Each row is a point. The last column is the point's height on a tilted bowl or saddle (a function of degree 2), plus a little noise. Along how many of its main directions does it bend up, bend down or stay straight?
In the rows, zero is written as 128.

Points (11 x 3):
[[ 91 113 150]
 [140 128 126]
 [146 118 127]
 [186 177 192]
 [149 113 126]
 [163 130 141]
 [109 149 114]
 [124 123 125]
 [110 121 130]
 [140 138 125]
 [192 132 180]]
Directions: 1 up, 1 down, 0 straight

Points:
[[132 148 109 118]
 [175 126 131 103]
 [148 132 132 115]
 [165 136 113 103]
 [140 128 137 119]
 [ 93 136 137 139]
 [123 143 113 120]
 [126 132  91 127]
 [102  80 128 191]
 [148 150 175 159]
 [161 139 161 135]
 [182 100 140 111]
 [191 122 117  93]
 [144 106 160 139]
 [133 113  93 134]
 [101  94 133 169]
 [147 199 117 170]]
Directions: 2 up, 0 down, 1 straight

Points, 18 rows:
[[ 87 112 160 140]
 [158 135 128 114]
 [139 101 102 129]
 [ 90 155 161 134]
 [119 145 137 130]
 [110  84 126  99]
 [ 98 119 152 139]
 [ 99 128 105 176]
 [123 140 181 163]
 [143  88 122  75]
 [118 145 136 129]
 [107  96 154 111]
 [114  88 134  97]
 [135 117 106 141]
 [105 156 128 129]
 [159 144 179 159]
 [141 181  89 123]
 [138  85 170  79]]
Directions: 1 up, 1 down, 1 straight

Points, 23 rows:
[[148 171 169 141 128]
 [101 167  47  94 121]
 [171 123 121  91 159]
 [ 99 125 143 153 143]
 [157 139 133 153 127]
 [165 144 117 191  49]
 [136 118 126 154 124]
 [ 84 133 117  76 125]
 [130 148 141  78 160]
 [141 155 128 183  80]
 [135 149 141 136 143]
 [113 125 104 159 111]
 [154 157 166 140 142]
 [139 125 114 135 125]
 [ 65 114 121 138 149]
 [107 142  96 136 123]
 [135 116 127 150 126]
 [123 149  96 110 142]
 [147 142 112 151 114]
 [157 104 115 142 104]
 [101 100 148  91  93]
 [110 140 138  92 144]
 [141  94 109 152  88]]
Directions: 1 up, 2 down, 1 straight

Points, 26 rows:
[[199 141 125 108  94]
 [131 126 122 111 108]
 [154 146 129 138 121]
 [121 166 160  77 170]
 [114 158 155 119 148]
 [149 108 132 100 104]
 [132 126 141 125 126]
 [126 187 138 141 118]
 [126 131 122  80  71]
 [ 87  76  89 144 141]
 [ 96 115  80 129 103]
 [130 153 128 184  83]
 [ 71 147 119 112 115]
 [137 120 122 110 108]
 [159 121 136 142 140]
 [124 202 139  79 163]
 [134 131 160 120 135]
 [116  66 129 163 154]
 [ 92 113 106 100  79]
 [160  97 127 165 176]
 [119 161 133 130 123]
 [127 109 111 142 136]
 [126 118 142 143 125]
 [175 157 145 150 119]
 [ 94 160 124 102 122]
 [161 141 131 140 126]]
Directions: 1 up, 2 down, 1 straight

Points (46 x 7):
[[187 124 104 121 134 113  91]
 [121 138  86 124 150 187 154]
 [ 66 110 136  93  89 183 121]
 [119 136 140 174 176 135  91]
 [138 140 148 133  98 116 117]
 [ 95 129 113  86 120 123 138]
 [152 125 116 119 172  93  91]
 [118 135 171 137 177 122  93]
 [152 127 112 116 155 180 144]
 [140 146 148 108 135 124 115]
 [115 129 131 188 116 174 121]
 [ 83 170 124 128  86 167 111]
 [123 148 177 121  89 104 122]
 [153 163 165 138 125  71  77]
 [146 107 170 126 167 114  85]
 [133 140 109 126 154 159 134]
 [115 156 140 161 143 133 115]
 [ 74 104 167  96  97 172 139]
 [ 81 135  81 145 107 110 131]
 [ 89 146 134 132  95  68 134]
 [136  90 167 178 165 170  47]
 [144 121 169 106 112 104 120]
 [121 131 123 118 112 119 124]
 [144 143 144 115 128 106 105]
 [110 148 109 155 175 167 126]
 [112 132 121 140 167 132 120]
 [114 123 117 173 137 140 122]
 [161 152 118 143  91 108 108]
 [123 140 141 133 153 138 112]
 [130 122 122 138 194 104 102]
 [113 113 169 116 122 124 133]
 [129  80 134 134  84 173 164]
 [174 121 106 144  96  89  91]
 [103 151  93 130 107 132 126]
 [ 81  94  99 161 104 139 142]
 [160 125 164 100 142  93  94]
 [179 113 158 142 131 154 100]
 [105 142 132 153 110 143 125]
 [122 135  93 108 144 128 134]
 [183 112 103 155 153 132  93]
 [153 114 132 163 165 115  77]
 [170 120 171 146 146 143  73]
 [ 99 123 160 135 112 128 129]
 [124  76 151 127 160 117 125]
 [127 159 130 131 120 139 122]
 [148 125 105 158 108 117 123]]
Directions: 3 up, 2 down, 1 straight

Points, 40 rows:
[[123  82 112 113 149 121 134]
 [115 138 130 114 108 138 110]
 [129 202  98 110 133 107  77]
 [126 116 120  87 126  73 147]
 [141 128 130 114 167 187  77]
 [ 67 122 128 150 169 132 137]
 [126 123 136  91 107 126 124]
 [155 107 102 130 118  87 130]
 [ 87 147 113 140 143 137 118]
 [113 177 138 137 165 145  79]
 [176 149 128 110  85 130 145]
 [147 147 132 118 133 177  97]
 [ 87 148 112 148 112 158 115]
 [114 124  99 140 147 136 105]
 [167 119 120 151 184 116  43]
 [186 170 110 102 140 160  97]
 [102 100 111 141 153 151 103]
 [145 110 116 134 146 150  91]
 [137 112  97 127 150 135  98]
 [122 108 126 165  81 117 113]
 [ 81 136 168 105 164  80 123]
 [ 94 104 105 138 100 135 119]
 [104 118 117  97 133  56 149]
 [118 128 133 126 113 171  98]
 [172 136  82 159 102 108 121]
 [163  95 167 130 124 120 138]
 [106 134  67 103 118 135 154]
 [111 132  94 156 147 117 106]
 [157 127 178 129 103 134 125]
 [137 115 160 151 103 126 115]
 [ 74 135  99 136 111 128 137]
 [131 121 121 126  82  82 135]
 [ 95 166 108 114 133 173 108]
 [164 146 156 111 132  83 103]
 [166 131 179 133 141 112 122]
 [ 90 133 143 105  97  98 104]
 [101 111 181 100 138 169 104]
 [129  98 185 120 111 125 125]
 [164 145 156 127 122 129 114]
 [102  89  93 168 135 131 102]]
Directions: 3 up, 2 down, 1 straight

Points, 45 rows:
[[113 149 138  81 101  80  87]
 [100 141 126 102 125 117 123]
 [128 126 163 121 148 120 141]
 [147 136 155 161 139 122 145]
 [139  99 134 127 160 132 125]
 [127 123 109 140 122 139 119]
 [136 107 172 127 129 143 147]
 [179  81 162 157  92 157 183]
 [ 85 176  75 102 103 129 131]
 [ 48 140 152 118 172 119 202]
 [154 132 104 181 161 139 132]
 [ 91 160 121 118 136 139 133]
 [ 70 146 120 156 165 168 122]
 [166 106 140 151 158 166 116]
 [ 80 107 117 131 199  99 171]
 [142 144 149 134 152 127 127]
 [146  78 128 109  99 141 141]
 [139 154 150 141 155  88 153]
 [113 133 136 145 139 116 136]
 [110 127  85 116  89 131 105]
 [148  93 112 117  99 116 122]
 [139 125 161 177 146 134 147]
 [123 140  75  97 153 150 130]
 [163 102 144 134 112 108 142]
 [175 114 141  92 153  93 108]
 [128 134 113 100 164 152 113]
 [138 119 113  95 135 128 112]
 [121 125 172 100  98 120 130]
 [146 114 175 140 121 151 145]
 [162 106 120 135 147 101 133]
 [141 158 162  89 148  96 130]
 [ 52 120 118 116 186 114 193]
 [109 133 137 134 131 127 127]
 [ 85  89 176 148 130 119 190]
 [125 153 113 145 143 122 127]
 [ 83 139 179 130 155 137 167]
 [126  92 121 104 121 115 131]
 [ 81 148 119 161 100 138 113]
 [134 133 124 123  80 104  85]
 [128 139 153 104 139 111 129]
 [ 74 148 122  98  96 127 116]
 [ 41 146 101 120 100 127 147]
 [163 162 136 141 118 118 126]
 [112 138  77 121 125 118 128]
 [102 136 133 123  67 103  75]]
Directions: 4 up, 2 down, 0 straight

Points, 76 rows:
[[157 114 162 179 151 109 127 119 120]
 [135 115 132 133 125 118 126 137 129]
 [132 136 140 164 108 119 102 116 125]
 [136 162 116 167 127 120 140 119 122]
 [136 109 123 145 107  46 135 154  89]
 [149 117 107  97 117 123 111 123 128]
 [147 128 120  92 155 139 147 133 124]
 [115 149 105 120 157 128 164 189  82]
 [150 163 155 134 120 115 148 125 118]
 [174 157 154 149  94 107 111 135 101]
 [ 87 107 163 140  94 107 128 124 112]
 [ 82 138 109 144 131 126 136 199 101]
 [ 91 169 151 121 127 186 135 133  96]
 [149  93  91  93 153 124 103  70 140]
 [158 177  99 102 149 157 130 106  96]
 [114 171 145  92 120 138 120 184  81]
 [122  85 145 122 140  77 139 103 137]
 [131 107 116  86 131 162 183 141 108]
 [146 126  96 119 134 101 135  96 134]
 [112 132 109  94  96 132 139 100 129]
 [143 117 145 131 103 135 121 139 118]
 [150  84 122 101 100 126 112 124 120]
 [100 169 117  78 168 145 138 119  95]
 [ 86  99 153 140 102 124 124  63 104]
 [ 89  77 115 117 181 133 112 142  91]
 [138 114 138 107 118  57 176 153 107]
 [111 101 164 166 126 142 167 122 118]
 [152 142 154 138 119 128 124 150 125]
 [149  89 122 151 134 115 118  99 115]
 [118 130 126 109 170 145 178 131 108]
 [110 147  96 122 171 128 137 160  98]
 [123  80 139 135  98 183 121 109  87]
 [137 125 121 156  96  91 114  88 105]
 [150 143  86 161 162 147 150 137 101]
 [160 126 122 105 145 168 124 119 112]
 [175 121  98 159 148 104 123 176  89]
 [104 126 150 144 147 103 134 137 128]
 [180 150 111 104 162 130  98 103  97]
 [119 157  90 139 114 122 111 134 106]
 [142 128 149 149  62 136 128 114  90]
 [114 122  67 151  98 101 152 144  83]
 [119 138 170 160 134 134 150 112 129]
 [124 117 111 113 131 161 122 121 118]
 [144 102 131 146  73 109 120 108  98]
 [111 230 182 133 151 175 127  95  66]
 [131 126  86 120 107 148 118  64 110]
 [ 77 114 114 160 150 177 171 143  93]
 [127 133 139  91 113 120 122 139 120]
 [149 112  96 132 124 131  86 123 102]
 [139 167  44 139 140 102 133  99  66]
 [114 117  79 115 128 106 152 157 105]
 [161 153 123 133 118 175 110  84  92]
 [179 115 129 123 128 154 133 106 114]
 [111  77 150 152  87 163 108  91  82]
 [159 125 111 133 135 150 133 115 119]
 [170 103 143 122 179 165 125 137  96]
 [174 106 135 139 120 121 121 142 112]
 [ 59  99 138 116 134  91 143 110 119]
 [135 109 105 156 114 129 125  78 109]
 [146 149 103 160 119 138 152 125 114]
 [108 170 142 122 108 115 114 112 112]
 [ 93 162 118 135 133  80 147 118 107]
 [129 146 170 189 148 126 135 127 150]
 [117  94 120 154 102 141 131 147 113]
 [124 156 146  96 123  81 157 123 120]
 [124  48  97 117 106 137 109 112 106]
 [107 159 116 159  99 157 122 161 127]
 [155 135 163 158 146 128 110 110 122]
 [186 120 135 163 128 155 159 149 106]
 [146 100 137 175 134 118 132 192 121]
 [153 134  90 124 135 158 172 110 109]
 [121 175 135 100 130 139 186 154  79]
 [108 149 102 131 172 129 154 127 104]
 [155 116 174  87 118  91 125 168  91]
 [ 95 136 193 145 114 100 138 179 111]
 [151 136 118 102  81 179 120 145  72]]
Directions: 1 up, 7 down, 0 straight

Points (72 x 9):
[[128 152 137 116 148 142 105 129 143]
 [120 115 131 117  97 161 160 142 141]
 [ 63 109 109 106 134 135  97  76 114]
 [142 140 124 120 122 123  73 103 141]
 [175 121 163  86 124 144 159 130 176]
 [135 131 136  99 142 131 143 111 139]
 [136 162 125 125 122  87 188 188  60]
 [127 162 108 123 135 140 115 117 117]
 [145 159 137 139 102 122 131 148 121]
 [127 111 131 158  92  78 127 118 127]
 [143 138 105 103  69  86 159 133 126]
 [120 158 155 127 178 122 165 160 136]
 [141 110 117 154 171  88  92 144 145]
 [136  96  68 124 130 146 123 104  65]
 [105 117 140 155  89 114 167 137 149]
 [135 122  93 129 147 167 120 176  86]
 [105 104 105 153 160 136 166 164  81]
 [131 134 115 146 127 119 147  98 114]
 [146  89 119 126 125 134 110 117 119]
 [ 93 135 109 159 128 142 116 154 119]
 [134 117 113 138 116 100 140 175 101]
 [102 143 133 144 181 118 137 119 117]
 [145 126 117 124 150 168 158 107 109]
 [ 87 152 159 115 126 161 126 108 128]
 [ 75  96 125 124 146  76 177  98 127]
 [ 96 172 140 151 106 108  78 132 151]
 [ 97 154 154 111 138 163 135 100 118]
 [163  79  61  91 190 113 204 149  95]
 [114 135 161 162 107 116 123 168 141]
 [135 148 136 120 197  82 164 128 126]
 [138 115  89 100 115 147 108 128 111]
 [132 138  80 128 164 160 111 108  69]
 [133 146  95 155 130 126 157 175  74]
 [117 107 102  97 137  95 119 120 123]
 [168 150 166 127 134  86 137 132 147]
 [127 142  97 102 126 176  98 146  93]
 [138 122 189 150 139 138 183 119 169]
 [128 134 141 108 141 185 134 111 111]
 [137  56 118 146 142 178 112 142  61]
 [128  83 191 156 132 153 106  83 152]
 [149  97 124 123 102 174 138 103 116]
 [131 182 129 154 128 107 151 105 102]
 [157  91 157 119 162  49  88 161 148]
 [125 128 118  61 140 178 186 148 131]
 [ 91 110  80 134 133  68 127 120  98]
 [ 95 107 115 116 127 100 107 123 144]
 [121 130  92 134  92 120 144 126 119]
 [112 133  74 126 111  98 151 168  77]
 [ 95 140 135 109 147 123 112 108 128]
 [107 138 137  51 135 146 111 152 103]
 [ 92  96  59 111 123 139 148 102  88]
 [119 130 189 115 126 115 103 154 159]
 [148 144 164 114 106 145  96 120 147]
 [127 151 104 132 149 143 140 128 103]
 [ 62 178 123 157 144 145 100 107 118]
 [149 161 102  77  94 133 124 100 129]
 [101 170  89 103  93 163 151  92 104]
 [140 117 126 125 157  92 109 108 131]
 [104 137 145 130 142 100 139 157 129]
 [130 136 105 108 131 166 126 119 106]
 [118 135 114 146 156 120 120 122 119]
 [127  89 127 178  83  83  64 183 131]
 [118 142 169 119 144 115 162 144 145]
 [156 114 167 126 135 118 154 145 161]
 [160 155 143 142 139 110 106 130 163]
 [113 106 123 100 134  88 125 140 137]
 [147 163 129 105 115 105 173 129 130]
 [139 122  85  90 110 134 162 145 134]
 [165 106 107 137 105 122 112 151 110]
 [127 117 153 119 122 110  91 122 156]
 [156 119 110 129 154  99 127 117 120]
 [139  94 132 101 128  93 141 119 142]]
Directions: 2 up, 4 down, 2 straight

Points:
[[107 111  93 150 147 134 184 120 135]
 [151 111 112  89 176 150 195 175 210]
 [148 128 105 130 142 125 171 115 133]
 [123 141 134 142 174 105 100  89 138]
 [136 149 118 126  99 104 140 162 129]
 [149 125 134 109 111 129 139 133 128]
 [163 187  35 157 128 152  95 100 129]
 [107 130 140 180 187 165  97 143 141]
 [108 131 152 160 135 120 130 108 131]
 [145 137 133 123 143 137  72 133 116]
 [128 124 105 112 127  95  86 130 108]
 [ 93 132  90  64 135 122 161 124 119]
 [123 132 103 137  84 117 110 111 109]
 [110 130 145 107  84 118  84 157 103]
 [ 83 159 131 149 160 182 144 129 126]
 [103  83 103 156 107 110  86 113 101]
 [148 103 116 145 150 147 138 109 143]
 [ 96 135 169 148  66 136 148 103  90]
 [146 133  87 184  86 134 199  74  64]
 [125  82 133 154 140 168 110 145 140]
 [108 107 165 147 118  59  75 143 106]
 [131 162 137 114 133 170 100 130 110]
 [159 113 139 128 151 155 128 103 139]
 [120 115  91 116 149 135 156 125 139]
 [143 147 118 192  66 167 162 132  80]
 [164 147  95 136 115 149 154 154 154]
 [158 121  93 123 129 150 117  53 121]
 [166  49 105 106 128 152 134 137 150]
 [146 132 169 108 140  89 114 120 119]
 [188  90 154 149 146 142 136 122 149]
 [ 92 117 124 165 152 135 118 111 136]
 [110 177 165 144  85  95 150 149  78]
 [133  98 129 130 143 141 159 120 139]
 [125 136 104 133 118 106 130 143 123]
 [130 179 158 115 124 124 153 164 138]
 [146 129  93 113 123 154  75  87 117]
 [160 125  88 157 120 145 134 144 136]
 [126 122 153 171 162  83 120 104 154]
 [149 135 121 125 121 120 126 108 120]
 [115 159 158 120 161  86 152 115 154]
 [116  91 157  65 161 124  87 135  80]
 [123  92 138 146 135 133 132 102 136]
 [150 115  85 123 145 176 102 142 145]
 [111 128 133 122 114 101 178 136 109]
 [109 135 170 134 104 132 115  96 102]
 [133 150 137 118 117 173 139 175 135]
 [101  89 140  80 119 126 144  83  75]
 [123 120 147 168 156 102 132 136 154]
 [114 152 127 156 143 194 125 142 111]
 [105 150 155 173 105 101 133 101  98]
 [ 99 140 142 109 121 132 118 151 115]
 [ 91  95 131 119  99  79 104 126  87]
 [129 113 176 127 144 121 158 106 129]
 [106 132 132 101 166 163 126 136 130]
 [156 134 131 164 142  80 122 106 117]
 [112 132  84 156 155  86 138 148 130]
 [118 102 114 102  99 115  79 181 121]
 [115 130 138 120 148 156 103 121 116]
 [111 128 125 136 106 152 102 163 111]
 [ 95 131 171 129 132 134 167 153 133]
 [121 162 153 138 159 134 147 154 160]
 [155 143  89 127 125 120 128 103 125]
 [128 136 156 117 133  93 141 149 138]
 [117 116 116 147 132 143 173 113 131]
 [131  94 131 110 116 117 144 147 126]
 [102 164 127 144 186 118 126 180 195]
 [ 85 122 107 132 134 118 117 130 112]
 [165 122 139 129  88  86 122  77  74]
 [113 113 134 145  94 118  83  97 107]
 [128 221 133 117 173 171 148 156 168]
 [119 127 118  93 162  95 152 174 186]
 [155 147  89 102 163 161  95 159 162]
 [125 105 138 100 128 149 133 141 129]
 [116 147  89 110  92 101 151  98  95]
 [ 66 138 148 136 135 145 133 129 119]
 [174 134  86 101 122 139 123 131 166]
 [132 118  91  98 104 132 121 119 129]]
Directions: 2 up, 3 down, 3 straight

Points:
[[198 107 186 118 126 158 149 112  66]
 [144 105 162 136  99 146  98 121 111]
 [119 127 160 131 106 102 119 112 135]
 [139 137 134 109 116 102 164 166 130]
 [140 147 147 114 137 129  99 151 132]
 [117 160 123 145 193 131 111 105 108]
 [174  98 165 109 126 175 120 105  97]
 [122 137 127 123 133 129 105 119 130]
 [ 93 117 115 155 162 109 152  86 153]
 [164 168 182 144 180 149 153 118  71]
 [ 88 142 120 184 156 120 157 116 143]
 [129 148 132 135 149  98  67 127 137]
 [179 142  85  95 169 130 133 130 135]
 [ 95 119 119 177 181 135 117 159  87]
 [180 117 115 111 132 139 124 133 125]
 [119  86  95  79 109  89 141 157 133]
 [144 109 150 128 121  93 109 132 133]
 [106 132  94 120 114 100 173  80 162]
 [151 129 121 137 149 134 120 143 109]
 [129 118  92 137 148  94  75 125 122]
 [135 162 171 139 112 147  71 117 151]
 [ 91 144  99 112 129  58 113 102 169]
 [129 135 100 169  91 140 127 121 115]
 [187 116 193 125  93 138 145 142  81]
 [115 115 154 122 144 137 175 111  98]
 [ 85 123  82  93 130 125 142 141 104]
 [148 152 109 108 151 115 186  88 119]
 [111 108 131 164 153 141 173  76 111]
 [ 58 137 148 167 100 101 108 118 163]
 [ 86 102 114 156 140 100 114 110 147]
 [102 134 123 109 166 107 131 139 130]
 [126 105  97 124 143 129 145 155 103]
 [128 144  98 117 111 131 142 112 135]
 [104 161 139 158 161 123 162 167 104]
 [110 130 114  90  97 188 160 104  85]
 [158  98  67 180 122 122 128  97  93]
 [143 118 121 122 119 113 106 129 129]
 [173  95 125 141  71 102 180 103  76]
 [109 123 120  99 164 179 140  99  74]
 [130  99 155 123 153 120 131 131 128]
 [ 95 125 164 119 104 155 143 109 107]
 [123 131 118 138 101 134 139  93 130]
 [143  96 141 104 156  90 102  95 163]
 [ 88 126 139 106 131 105 102 135 133]
 [165 163 125 137  83 115  93 144 118]
 [104 143 126 151 144 132 129 150 111]
 [145 112 127 161 137 117 122 148 101]
 [148 133 156 123 141 155 128 109 113]
 [103 128 122 145 158 115 142 107 137]
 [129 106 127 116 144 114 115 135 132]
 [ 67 175 142 115 122 180  98 149  89]
 [138 132 130 126 120 112 138 113 132]
 [ 67  88  97  87 170  71 150 135 164]
 [157 140  95 105 191 135 101  63 130]
 [100  41  99 154 152 130 109 159  54]
 [121 175 150 121 121 134 129 117 129]
 [131 177  96  96 114  87 158 137 155]
 [135 110 129 158  81 165 130 130  92]
 [140 125 139  80 144 120 113 158 140]
 [106 108 127 114 143 120 123 105 133]
 [130 113 103 117 173 141 110 113 116]
 [141 181 135 101 149  92  87 121 144]
 [171 114 136 129 119 135 119 129 113]
 [136 111 129 120 157  96 117  81 152]
 [150 114 124  94 123 105 136 162 138]
 [121 178 183  95 138 142 123 185 117]
 [ 71 173 131 125 126 107 159 138 135]
 [132  83 138 126 134 171 135 118  80]
 [ 99 123 134  98 132 105 196 137 122]
 [ 82 158 152 116 134 141 118  87 129]
 [188 127 135 158 135 110 141  71  86]
 [168  92 163 117 127 109 116 137 125]
 [139 121  69 133 111  92 125  72 160]
 [ 96 117 131 119 137 118 126 167 111]]
Directions: 3 up, 4 down, 1 straight

Points:
[[148 152 162 138 130 173 175  94 163]
 [125 135 125 155 117 128 131 129 137]
 [115 162 136 151  82 132 125 116 150]
 [134 194 135 107 102 119  80 123 177]
 [128 120 136  89  96 122 125  78 139]
 [126 122 142 120 116 141 143 125 132]
 [145 116 100 112 132 157 127 126 135]
 [160 161 127 149 188 132 155 112 157]
 [132  93 186 130 176  82  93 174 181]
 [146  91 117 161  74 151 161  88 151]
 [141 105 131 130 116 127 130 140 132]
 [113  85 166 123 163 115 116 108 168]
 [ 93  97  92 129 147 121 153 137 128]
 [162 126 147  42  84 139 138  97 159]
 [139 144  75 142 137 107 163 118 135]
 [143 143  93 185 109 103 154 133 154]
 [151 140 108 141 161 147 161  88 155]
 [129 158 115  83 128 152  91  86 159]
 [132 145 134  78 163 166  76 138 178]
 [122 128 168 122 153 178 167 127 156]
 [138 138 101 143 127 167 112 179 148]
 [143 134 131 140 128 138 110  94 144]
 [ 93  89 107 150 128 166 130 180 152]
 [172 131 128 159  90 118 111 179 162]
 [140 137 140 134 166 124 135 110 146]
 [104  92 128 139  96 119 125 185 150]
 [113 103  68 139 142 128  92 117 150]
 [103 106 160 119 154 148 162 151 139]
 [113 132 168  91 173 106 141 144 144]
 [139 124 139 141 140 159 161 108 144]
 [120  96 134 130 125 174 155 103 148]
 [154 166 108 133 106 111 155  71 159]
 [136 126 108 129 155 121 138 125 129]
 [146 135  85  91 151 114 147 131 126]
 [105 105 127 143 125  98 106  90 154]
 [ 89 116  99 171 156 138 113 197 148]
 [108 151 153 136 115  86 126 153 152]
 [153  92 140 108 103 145 125 116 138]
 [ 89 100 134 121 115 100 110 138 149]
 [142 133 117 121 118 173 148 123 137]
 [111 190 164  87 144  89 135 153 167]
 [107 109 134 134 131 133  99 163 146]
 [159 158  94 159 131  81 157 158 138]
 [162 169 140 150 106 144 123 136 153]
 [128 101 131 102 153 127 134 118 138]
 [117 109 142 147 107  72 155 113 158]
 [142 118 134 158 110 122 143 123 139]
 [ 83  77 152 138 122 147 106 118 163]
 [139 147 114 134 111 110 152 140 131]
 [128 158 111 149  80 123 135 118 146]
 [151 127 137 162 171 131 129  94 166]
 [134 171  78 119 155 115 169 102 146]
 [115 130 170 134  95 139 131  73 148]
 [118 136 118 145  81 149 150 174 146]
 [ 82 183 143 134  89 178 151 129 177]
 [145  89  61 115 107 167 158 145 151]
 [215 138  97  98 183 121 121  76 202]
 [138 149 148 134 170  99  99 134 158]
 [134 138 130 119 117 109 108 137 139]
 [156  84 127 125 123 140 125 119 143]
 [119  94 150 137  88 130 171 130 147]
 [ 83 133 152 114  89  97 169 107 164]
 [124 127 146  83 122 124 138 113 140]
 [133 166 132 148 156  96  81 139 170]
 [128 161  71 173 127 129 138 102 158]
 [181 115 115 116 112 159 165 125 143]
 [116 133 111  70 157  96 153 118 138]
 [131 147  83 172 144 109 120 143 145]]
Directions: 7 up, 1 down, 0 straight

Points:
[[169 122 113 162  94 130 122 118  99]
 [115 145 105 139 145 143 156 145  98]
 [ 90 135  83 128 122 132 150 136  90]
 [143 105  83 191 155 129 119 129  86]
 [132 126 113 100 156 159  96 140 119]
 [ 97 121 134 115 140 135 143  90 118]
 [100 133  86  68 113 154 153 108  80]
 [ 96 108 124 143 191 103 133 109 111]
 [ 91 102 134 151 133 148 107 104 113]
 [165 126 113  69 162 138 162 131 104]
 [155 151 111 102 121 154  92 130 100]
 [130 113 105 143 153 173 116 135 107]
 [158  79 121 117 117 114 101 135 110]
 [109 115  94 196 150  93 142 131  74]
 [106 101  97 106 201 122 137  96 122]
 [123 122 141  91 105 163 159 139  89]
 [114 146 147 130 192  87 131 168 130]
 [149 122  97 135 112 134 121 135  96]
 [140 111 164 127 101 125 152 122 124]
 [151 108 120 154 144 157  86 147 108]
 [166 135 126 123 113 186  83  87 107]
 [132 152 151 119  78 138  87 131 101]
 [140 120 108 149  91 154 110  97  93]
 [142 132 101  93 155 117 139 126 118]
 [128 172 112 159 103 119 126 115 106]
 [141 150 145 119  80 104 145  65 125]
 [110 110  89 128 155  76 134 128  97]
 [138  94 137 144 115 141 115 116 122]
 [115 145 114 135 148 114  87 134 118]
 [160 175 140 161 132 145 168 153 107]
 [106  94 141 142 148 124 114 123 132]
 [110  99 147 104 128 130 149 162 121]
 [131 171 183 146  83 105 151 148 129]
 [119 127 142 102 141 134 100 126 141]
 [157  86 125 184 133 126 121 112 113]
 [ 69 117 127 145 151 106 122 100 101]
 [119 134  56 110 116  97 124  76  99]
 [ 59 216 103 115 148 143  92 166  82]
 [106 185  74 121 114 146 186 106  65]
 [114 140 121 188 128 104 117 113  98]
 [136 136 119 116 147 139 117 166 119]
 [132 142 121 115 119 160 157 151  92]
 [111  92  98 150 106  79 149 133  94]
 [183  90 112 106 112  87 135  78 110]
 [138 153  72 143 134 110 146 128  97]
 [125 122  99 147 128 117 115 161 102]
 [109 126 156 123 172 129 175  62 107]
 [143 135 149  87 102 172 129 153  92]
 [165 113 145 159 135 158 131  78 144]
 [128 145 165 141 127  92 113  93 141]
 [118 100 141 142 121 104 135 113 121]
 [113 126 142 159 115 133 114  93 116]
 [144 167 113  79 120 136 131 125 120]
 [161  89  59 131 112 132 115 115  65]
 [172 133 156  75 152 139 191 101 105]
 [151 110 126 171  58 123 133 158  94]
 [143 174 158 127 130 139 150 119 129]
 [116 148 146 128 167 124 132 145 137]
 [ 97 109 164 137 119  70 126 139 127]
 [150 112 126 111 153 122  96 161 123]
 [158 108 112 126 150  98 147 136 102]
 [ 75  89 142 103 105 126 124 125 112]
 [130 132 143 158  98 171 103  97 100]]
Directions: 1 up, 3 down, 4 straight
